Each row of a before or after table is a point. The points were changed in one or more steps. Then noise was added and the rows were shuffled. The steps act on how far a point lies along the listed directions, d1 being the first. Name the steps. A step turns or swaps two directions, mirrors them in a line or flattens them onto one, adds a multiple of one to another, or multiplies one. Angles are multiples of 10 degrees, from the lower direction toward the higher: turns from -170 to 170, lines from 10 to 170 but not 90. Use the fewest steps. Two steps may share a direction if one is a turn and the other turns, adds or multiplies; they go together, in the order done. Otherwise the lowest direction goes first.

Directions:
(1): [ 0.45,  0.09, -0.32]
(2): [-0.15,  0.53, -0.07]
Before (10 x 3):
array([[ 0.00,  0.03,  0.02],
       [ 0.00,  0.35, -0.08],
       [-0.10,  0.03,  0.02],
       [-0.23,  0.11, -0.16],
       [ 0.49, -0.38, -0.20],
       [ 0.10, -0.41,  0.10],
       [ 0.73,  0.05, -0.57],
       [ 0.04, -0.02,  0.11],
       [ 0.16, -0.41,  0.03],
       [-0.04, -0.09,  0.14]])
After (10 x 3):
array([[-0.02, -0.17,  0.13],
       [ 0.06, -0.04,  0.12],
       [-0.25,  0.30, -0.19],
       [ 0.76, -0.02, -0.56],
       [-0.01,  0.06,  0.02],
       [-0.11,  0.67, -0.15],
       [-0.11,  0.08, -0.02],
       [ 0.61, -0.82, -0.14],
       [ 0.22, -0.84,  0.14],
       [ 0.28, -0.84,  0.07]])
Steps: multiply d2 by 2

Directions:
(1): [-0.13, -0.53, -0.25,  0.60,  0.05,  0.28, -0.05, -0.18]
(2): [ 0.18,  0.03,  0.33,  0.03,  0.04,  0.34, -0.74,  0.14]
Before (11 x 8):
array([[ 0.03,  0.55,  0.04, -0.25, -0.09,  0.03,  0.05,  0.06],
       [-0.04,  0.25,  0.18, -0.11,  0.09, -0.19,  0.12,  0.08],
       [ 0.10,  0.39,  0.15, -0.31,  0.11,  0.09, -0.52,  0.12],
       [-0.38, -0.45, -0.34,  0.40,  0.05, -0.08,  0.62, -0.36],
       [ 0.03, -0.41, -0.07,  0.55,  0.06,  0.39, -0.60, -0.17],
       [-0.09, -0.43, -0.20,  0.59,  0.30,  0.16, -0.31, -0.04],
       [ 0.01,  0.34,  0.10, -0.66,  0.08, -0.67,  0.37,  0.05],
       [-0.13,  0.33, -0.15, -0.46, -0.01, -0.52,  0.66,  0.01],
       [ 0.05,  0.29,  0.35, -0.58, -0.04, -0.32,  0.02,  0.11],
       [ 0.00,  0.46,  0.21, -0.77,  0.11, -0.33,  0.24, -0.03],
       [-0.10,  0.36, -0.05, -0.39, -0.07, -0.32,  0.84, -0.05]])
After (11 x 8):
array([[ 0.09, -0.53,  0.16,  0.41,  0.24,  0.30, -0.77, -0.09],
       [-0.08,  0.00, -0.22,  0.39,  0.01,  0.36, -0.09, -0.10],
       [-0.25, -0.30, -0.43,  0.37,  0.12,  0.06,  0.20, -0.25],
       [-0.12, -0.50,  0.03,  0.37,  0.25,  0.48, -0.50, -0.26],
       [ 0.09,  0.55,  0.55, -0.64,  0.03, -0.06, -0.35,  0.19],
       [-0.04,  0.37, -0.06, -0.37,  0.19, -0.54,  0.31,  0.10],
       [-0.10, -0.10,  0.11,  0.34,  0.15,  0.12, -0.11, -0.02],
       [-0.14, -0.60,  0.04,  0.40,  0.06,  0.21, -0.27, -0.14],
       [ 0.07, -0.14,  0.26,  0.23,  0.12,  0.44, -0.88,  0.08],
       [-0.04,  0.31, -0.23, -0.39, -0.08, -0.55,  0.62, -0.08],
       [ 0.15, -0.03,  0.40,  0.21,  0.08,  0.64, -0.69,  0.08]])
Steps: turn d1 and d2 by -160 degrees

Directions:
(1): [-0.07,  0.22,  0.26,  0.05, -0.60, -0.08, -0.41,  0.07, -0.37,  0.55,
  0.00,  0.36]
(2): [ 0.19, -0.40,  0.28,  0.14, -0.02, -0.46,  0.45,  0.16, -0.25, -0.13,
 -0.56,  0.33]
(3): [-0.06,  0.51,  0.37,  0.03, -0.14, -0.11,  0.32,  0.25,  0.30,  0.25,
 -0.33, -0.62]
(4): [ 0.72,  0.18,  0.40, -0.04,  0.38,  0.21, -0.47,  0.29,  0.01, -0.15,
 -0.10,  0.07]
(5): [ 0.03,  0.05, -0.19,  0.14,  0.19,  0.70,  0.27, -0.16,  0.13,  0.46,
 -0.47,  0.33]
Before (10 x 12):
array([[-0.40,  0.38, -0.30,  0.01, -0.21,  0.50, -0.16, -0.14,  0.36,
         0.16,  0.32, -0.29],
       [ 0.80,  0.48,  0.86,  0.20,  0.13,  0.11, -0.52,  0.58, -0.21,
         0.03, -0.63,  0.09],
       [-0.21,  0.40,  0.27, -0.04, -0.44,  0.06, -0.29, -0.05,  0.09,
         0.52,  0.27, -0.31],
       [-0.27,  0.52,  0.14, -0.18, -0.19, -0.25, -0.71, -0.01,  0.03,
         0.15,  0.67, -0.34],
       [-0.30,  0.02, -0.59, -0.08,  0.17, -0.01,  0.21, -0.19,  0.20,
        -0.17,  0.17, -0.23],
       [ 0.65,  0.04,  0.39,  0.15,  0.07,  0.20, -0.15,  0.29, -0.25,
         0.23, -0.58,  0.48],
       [-0.35,  0.06, -0.46, -0.06, -0.06,  0.13, -0.05, -0.43, -0.15,
        -0.02,  0.52,  0.05],
       [-0.22,  0.04, -0.54,  0.12,  0.19,  0.39, -0.07, -0.39,  0.30,
        -0.27,  0.37, -0.06],
       [-0.37, -0.03, -0.51, -0.02,  0.33,  0.32,  0.17, -0.33,  0.35,
        -0.25,  0.18, -0.22],
       [ 0.01,  0.18, -0.38, -0.08,  0.17,  0.56, -0.35, -0.04,  0.05,
         0.01,  0.20,  0.00]])
After (10 x 12):
array([[ 0.06,  0.06, -0.20, -0.15,  0.46,  0.10, -0.24, -0.06,  0.30,
        -0.61,  0.38, -0.36],
       [ 0.04,  0.13, -0.28,  0.05,  0.22,  0.20, -0.35, -0.20,  0.24,
        -0.48,  0.51, -0.17],
       [-0.51, -0.30, -0.12,  0.08, -0.68, -0.64,  0.41, -0.05, -0.35,
         0.11, -0.09,  0.10],
       [ 0.33,  0.18, -0.23, -0.13,  0.50,  0.04, -0.23,  0.10,  0.21,
        -0.37,  0.14, -0.22],
       [-0.12,  0.65, -0.08,  0.01,  0.16,  0.79, -0.39, -0.17,  0.18,
         0.77,  0.00,  0.14],
       [-0.09,  0.45, -0.01, -0.07, -0.13,  0.26, -0.51,  0.08,  0.31,
        -0.11,  0.51, -0.47],
       [-0.06,  0.46,  0.33, -0.03, -0.30,  0.25, -0.34, -0.04,  0.10,
         0.60,  0.18, -0.20],
       [-0.31,  0.09, -0.44, -0.16, -0.11,  0.09, -0.31, -0.10, -0.02,
        -0.18,  0.48, -0.21],
       [-0.96,  0.02, -0.15,  0.32, -0.77, -0.21,  0.67, -0.16, -0.18,
         0.51, -0.52,  0.01],
       [ 0.32,  0.24, -0.07, -0.08,  0.26,  0.28, -0.49, -0.16, -0.12,
        -0.21,  0.45,  0.08]])
Steps: multiply d5 by 1.3; turn d4 and d5 by 160 degrees
